Each row of a before or after table is a point. The points were changed in one or more steps. Then noise was added and the rows were shuffled. The steps act on columns, c1 being the first. Name the steps. A step turns or swaps two columns, mirrors them in a line or flattens them onto one, adds a multiple of one to another, or multiplies or shifts one. Angles are multiples of 10 degrees, from the lower column toward the higher: turns from -170 to 170, lines from 10 to 170 but not 90. Use the fewest steps. Two steps may share a column if one is a turn and the other turns, adds or multiplies; they go together, in the order done. Otherwise the lowest column goes first.
In the rows, 128 means zero.

Before:
[[ 84 165]
 [111  90]
 [158 119]
 [114  86]
 [106 114]
 [165 119]
 [ 76 162]
 [113 142]
 [135 159]
 [143 136]
 [138 139]
 [ 77 122]
 [136 114]]
After:
[[129 114]
 [160 109]
 [148 152]
 [145 131]
 [ 92 179]
 [ 78 140]
 [100  91]
 [100 124]
 [120 146]
 [ 97 177]
 [100  96]
 [138 133]
 [153 113]]
Steps: turn c1 and c2 by -20 degrees

Before, 11 rows:
[[115 128 108 153 141 138]
 [104 130 189 135 114  95]
 [142  91  89 155 153 114]
 [136 188 170 147 105 122]
 [136 162 165 108 102 108]
 [143 192 173 145 135  83]
 [116 129  99 124 178 136]
 [114 172 155 132  86  74]
 [117 116 110 143 159 145]
 [149 122 118 126 154 138]
 [137 105 117 154 146 134]]
After, 11 rows:
[[119 129 130 152 140 106]
 [134 163 129 106 103 166]
 [148 120 120 127 153 116]
 [141  91 156 155 153 108]
 [103 132 118 134 113 198]
 [116 116 119 143 159 103]
 [136 185 113 147 106 166]
 [114 175 169 133  88 185]
 [121 127 126 124 177 103]
 [139 102 125 153 145 115]
 [146 191 132 145 137 192]]
Steps: turn c3 and c6 by 130 degrees; add -0.3 times c5 to c3

Before (9 x 11):
[[105  90 144 149 134 140 175 115 116 132 130]
 [158 112 124 113 106  94 104 125  76 121  79]
 [124  93 139 166 157 128 136  77 112 121  99]
 [125 121 121 167 108 150 155 143 146 183 141]
 [171 136 138 132 120 101 123 101  65 117 110]
 [162 147 106 101 110  82 129 121 113 150 119]
 [138 137  82 109 102 124 108 144  93 164 144]
 [110 107 159 148 122 138 135 120 150 160 159]
 [ 94 148 116 152 109 121 135 153 129 168 146]]
After (9 x 11):
[[ 85 135 190 132 120 144 124 164  64 114 110]
 [132 122  88 168 107 113 154 106 146 200 142]
 [132  93 212 167 157 110 136 175 111 119  99]
 [ 93 147 140 101 110 169 129 151 113 156 120]
 [118 138  63 109 102 137 108 114  93 175 144]
 [146 108 165 149 122 116 135 132 149 169 158]
 [162 148  85 152 109 143 135 108 130 179 146]
 [ 97 112 145 113 106 160 103 143  76 119  79]
 [152  90 157 149 135 113 175 137 116 133 129]]
Steps: multiply c1 by -1; turn c6 and c8 by -160 degrees; add 1.5 times c8 to c3; multiply c10 by 1.3

Before (9 x 14):
[[124 164 158 182 164 124 104 111 102 152 117 142  85 153]
 [131 133 105 113 124 130 157 129 109 103  87 127 149 120]
 [ 89 155 115 117  98  93 131 121 151 102 124 177 151 108]
 [157 151  67 123 130 138 104  93 175  61 140 110 102 115]
 [123 141 134 171 120 117 158 128  69  84  99 123 117 177]
 [109 130 126 120  96 103 138  69 176 119 121 117 123 126]
 [112 129 101 102 126  87  79 123 119 148 152 158 135 106]
 [124 138 128 122 184 135  96 136 138 179 110 157 138 195]
 [133 135 104 102 149 124 136 116  96 122 175 140 164 109]]
After (9 x 14):
[[134 132 142 100 155 135 138 157 145 102 127 134 150  76]
 [110 151 144 122  99 135 139 142  64 139  72 118 133  97]
 [126 131  90 181 151 161 107 150 143 153  66 142  88 124]
 [123 122 113 125 182 138  92 115 126  96  57 161  90 161]
 [158 123 184 127 149 147 104 161  55 184  95 109 176  85]
 [110 172 158 101 133 124  84 123 140 116 103 153 112  78]
 [134 129 153 113 132 133 160 138 143 119  39 125 163  90]
 [ 91 164 150 116 104 152 130  90 122 121  75 177 164  82]
 [123 137 125 170 121 138 157 154 181 158  50 127 163 147]]
Steps: add -1 times c1 to c8; turn c8 and c9 by 150 degrees; turn c2 and c6 by 90 degrees; mirror c3 and c5 in the line at 100 degrees; mirror c10 and c13 in the line at 120 degrees; shift c11 by -50; shift c14 by -30

Before, 10 rows:
[[168  94 129 147 139 116 120 116 174 122 130 132 151 142 142 131 155 130
  156 156 131 186 147 160]
 [110 173 128 101  95  74 111 157 154 133 139 107 123 148 104  94 127 113
   63 124 159 119 177 111]
 [158 142 149 119  92  92 103 154 181 110 136 122 100 151 174  91 127 109
  123 150 141 121 167 126]
 [160 162 151 128  92 101 113 136 155 124 140 133 144 168 163 120 165 111
  107 196 149 154 153 149]
 [101 116  96 140 151 153 154  80 137 167 105 123 164 101 123 128 149 127
   89  81  91  79  95  95]
 [101 190 165 129  99 101  85 187 123 184 158  94 130 142 131 117 102 110
   86 103 141 118 144 104]
 [109 120 144 177 144 120 127 105 164 109 118 123 162 105 127 161 148 141
  123 115 120 110  99 115]
 [100 136 105 131 163 152 142  81 134 120 142  91 167  95 126 141 121 120
   99 124  85 120 105 116]
 [ 95 119 100 177 132 163 131 133 155 117 128 109 156 113 134 120 159 141
   99 107 104 122 111 122]
 [104 194 140 147  92 132  96 158 166 166 171  78 133 150  92 113 114 104
  104  97 166 109  95  88]]
After (10 x 24):
[[154 142 152 123  87  88 109 151 182 108 134 137  95 152 175 116 124 103
  128 121 129 125 168 154]
 [ 87 194 140 150 122 133  92 165 164 169 171 170 133 149  90 124 111 100
  162  77  91 120  99 163]
 [ 99 113 117 139 177 153 152  81 133 167 105 118 166 104 120 126 144 127
  169 107  96  72  96  88]
 [ 86 188 165 128 120 104  80 186 125 184 154 145 131 139 132 125 101 105
  179  89 114 137 146 137]
 [174  92 107 150 115 122 127 115 170 123 133 131 153 144 141 133 153 134
  103 159 161 182 143 128]
 [ 89 115 104 179 144 158 128 137 153 120 126 136 156 114 135 121 158 138
  163 117 119 116 112 109]
 [104 168 130 102 106  76 113 158 155 134 137 127 117 149 105 113 129 109
  203 102 111 113 183 154]
 [169 161 142 122  57 105 113 132 152 126 140 120 150 168 160 128 166 114
  148 161 150 165 148 150]
 [113 119 150 175 149 122 127 103 164 105 119 129 161 108 126 151 147 141
  136 125 115 113 100 116]
 [101 141 109 128 154 149 140  85 136 117 139 152 167  94 123 132 118 123
  167 149 119 112 105  83]]
Steps: turn c5 and c20 by 40 degrees; add 0.3 times c20 to c1; turn c3 and c22 by 20 degrees; turn c12 and c19 by -160 degrees; multiply c16 by 0.4; swap c21 and c24
